Rows are points. The window is the flat piece filled in between its corners: a triangle in 3 columns, a solid with four corners in 4, and so on. A path goes straight from each point to the next, and from the last back to the first. After which points does the path pass through the window?
In the rows, zero is written as 128.

Window (4 x 4)
0: 195 150 144 149
1:  95  97  91  96
2: 105  83 133 113
3: 106 195 116 129
Path:
(1): 108 152  87 149
(2): 114 182 111 179
(3): 186 134 149  77
(4): 144 110 141 104
(5): 128 132 100 174
(6): 189 196 130 202
(7): 183 145 142  92
(8):  85 101 156  65
(9):  90  80 110 123
(10): 174 133 144 188
(11): 185 149 138 127
(12): 115 153 109  82
Through the window after points: 2, 4, 10

Window (6 x 6)
0: 178 119  88 160 187 149
1: 189 146 163 106  68 100
2:  76 178 117  96 194 158
3: 119 126 165 173 107  98
4:  68  90 121 142  91 166
5: 120 119 183  72 107 135
Path:
(1): 182 119  80 133 150 133
(2): 109 129 130 100 142 106
(3): 146 151 151 133  80 165
(4): 177 174 154 133  97 175
(5): 171 107 144 104  92  57
(6): 119 113 123 101 106  75
(7): 115 167 158 150 152 164
(8): 168 173 124 186 192 194
(9): 151  84  92 125 147  99
(10): 126 118 109 145 136  92
(11): 149 132 152 160 144 159
(12): 123 133 166 204 230 179
Through the window after points: 2, 4, 6, 8, 10, 12

Window (8 x 8)
0: 128 150  75 114 149  92 162 134
1: 115  81 116 147  32  91 149 155
2: 137 162 116 121 149  69 114  86
3: 147  57 149 226 123 178 120 196
4: 176  62 179  82 164 149  85 101
5:  65 138 109 163 105 138 143 176
6: 120  84 135 129 152  64 136 165
7: 161 182 170 109 190 145 133 143
Path:
(1): 142 119  88 121 146 123  78 172
(2): 116 125 135 126 147  72 201 120
(3): 136  37 195 138  98 105 138  77
(4): 155 141  81 124 152 159  94 217
(5): 132 164  96 116 103 107 100 165
(6): 128 114 163 120 176 106 163  91
(7): 142 121 170 116 181 150 146 110
(8): 159 126 145 113 135 121 103 150
(9): 144 115 119 159 128 122 104 159
(10): 126 115 122 150 147 119 170 130
(11): 132 108 184 176 167 121 198 132
(12): 127  97 104 108  91 132  75 205
(13): 159  94 122 197 108 165  60 220
(14): 101  85 146 166 122 129 186 132
(15): 113  74 141 185 146 156 168 127
(16): 169 126 108 148 108 108  84 206
Through the window after points: 1, 3, 7, 9, 13, 15

Window (11 x 11)
0: 141 147  94 140 105 147 163 103 182 212 133
1: 144 110 137 131  89 113 126 178 113 171 162
2:  84 249 171 133 101 127 143 154 195 139 148
3: 178 135  84 140 135 204 167 118 120 147  84
4: 110 113 158 113 202 120  92 109 131 118 182
5: 117 135 105 157 127 103  71  24 148 119  93
6: 191 110 174  66 127 108 139 106  96  94 138
7: 102 116  92 148 146  96 158 140 151 131 151
8: 139  85 134 201 179 122 150  83  89 132  64
9: 159 105 117 117 174  94  63 175 160 218  95
10:  79 166 101  99 151  98 100 135 147 208 148
Path:
(1):  86  53 149 151 120 169 127 126 125 121 105
(2): 183 202 114  96 200  78  96 126 144 177 186
(3): 203 163 116 168 154  49  78  92 131 158 134
(4):  66 100 138  99 159 175 125 113 154 137 138
(5):  93  62 122 106 143 126  86 133 152 183 104
(6): 169 165 105 143 128 135 148 134 143 174 116
(7): 160 194  68 156 190 103  79  96 154 170 138
(8): 100 106 135 118 125 114 117 117 137 159 114
(9): 127 103 138 112 126 117 136 121 131 122 113
(10): 168 147 123 118 152  96 131 101 122 126 168
(11): 151 159 122 104 159 112 101 131 114 148 160
(12):  75 102 142 131 160 118 116 120 157 162 149
Through the window after points: 1, 3, 7, 9, 11

Window (12 x 12)
0: 129  62 114  86 164 170 142 156  93 144 148  96
1: 155 167 126 144 181 105  98 158 144 128 152 141
2: 147 105  95 118 134  79 100 194 165 136 102 131
3: 189 106 173 102  68 119 222  91  98 120  60 145
4: 118 107 130 148 166  37 128 127 127 133 124 112
5: 155 124  98 137 182  58  45 128 108 124  85 167
6: 189 119 120  87 170  42 115 171  96 136 148 134
7:  94  26 155  97  35 188 177 133 100 105 188 198
8: 182  95  77 148 160  94 181 138 111 142 118 159
9: 136  83  85 110  89 147 144 143  89  72 172 100
10:  59  90  98  57  51 189 207 143  67 122 167 160
11: 127  82  85  96  72 161 132 125  95 180 196 108
Path:
(1): 131  67 106  74 118 140 140 114 124 100 135 138
(2): 142 132 105 141  97 110 147 172  88 160 150 128
(3): 141 102 121 134 144 147 129 183  66 126 137 136
(4): 115  87  93 105 123  97 130 128 137 122 168 138
(5): 136 102 128  30 152 122 143 119 160 118 164 137
(6): 146 105 116 152 112 122 145 169  94 140 146 131
(7): 182  91 156 177 149 101 111 187  49 150 173 103
(8):  85 103  59  47  91 132 155  90 181 119 117 153
(9): 156  68 125  30 128 121 126 108 131 133 162 130
(10): 123 108 122 127  96 145 186 160  90 127 145 142
(11): 137 110 107 176  97  85 146 194  81 127 127 110
(12): 148  94 122  79 105 122 144 105 126 119 134 162
(13): 128 117  74  60 121 114 118 115 170 155 104 133
(14): 186 104 167 184 140  94 185 175  35  99 142 122
(15): 131 109 122 116 110 126 180 178  36 160 133 163
(16): 134  91 101  86 130 102  99 116 161 120 152 124
Through the window after points: 1, 7

Window (14 x 14)
0:  97 120 126 100  94  78 131  67 121 190  84 190 139 120
1:  93 153 140 115  36 136  80 182 139 155 182 118 183 153
2: 130 207 117  91  81 167  64  99 168 127  61 103 204 104
3: 194 153  70 104 150 113 153 213 166 146 135  78 117 105
4: 124  77 231  96 151 106 124  20 157 137  70 149 146  97
5: 203 148 130 164 173  33 132  67 116 160 176 113  57 138
6: 120 101 174 131 127  97  87 108 112  75  46 105  86  78
7: 138 167  69  79 177  84  92 101 158 137 154 153  59 117
8: 180 111  91 129 180  93 132  57 195  96  71 120 110 165
9: 157 114 141 129 102 164 129 126  79 140 150 169 128 134
10: 139 177 172 135  97 156 109 206 157 122  82 146 130 131
11: 154  86 125 166  88  97 133  94 181 157 165 203 125  79
12: 106 163 148 143  68 114 182 194 123  93 185 158 139  90
13: 128 115 228 186 121 108  95 214  76  66 126 156 209  95
Path:
(1): 148 151 161 102 110 105 114 124 124 108 125 146 126 114
(2): 110 131 108 161 128 111 140 150 137 127 111 104 113 111
(3): 123 129 118 159 154 120 121 136 147 148 120 142 138 124
(4): 193 130 171  53  66  70 124  50 132  72  96 172  81  59
(5): 173 142 135 112  99 108 135 147 125 124 116 168 116 121
(6): 132 126 126 133 129 145 123 133 118 142 150 126 133 119
(7): 107 108 107 175 154 180 127 166 146 134 125 107 112  83
(8): 161 154 142 116 107  86 125 134 143 116 147 140 125 125
(9): 180  98 152  96  95  61 126 165 155 134 111 142 127  87
(10): 129 161 110 148 171 179 129 104 119 123 124 109 126 144
(11):  98 122  92 148 138 165 136  69 113 179 112 125 111 113
(12): 192 147 170  74 107  61 113 150 177  90 130 157 127 119
(13): 176 151 193  91 114  96 131 148 132  66 102 127 150 123
(14):  69 117 119 180 111 161  90 113 161 199  93 160  98  91
(15): 167  73 123 180 224 172 184 113 185 149  92  99  40 107
(16): 147 148 140 107 112  81 104 105 136 113 112 158 147 123
Through the window after points: 5, 9, 13
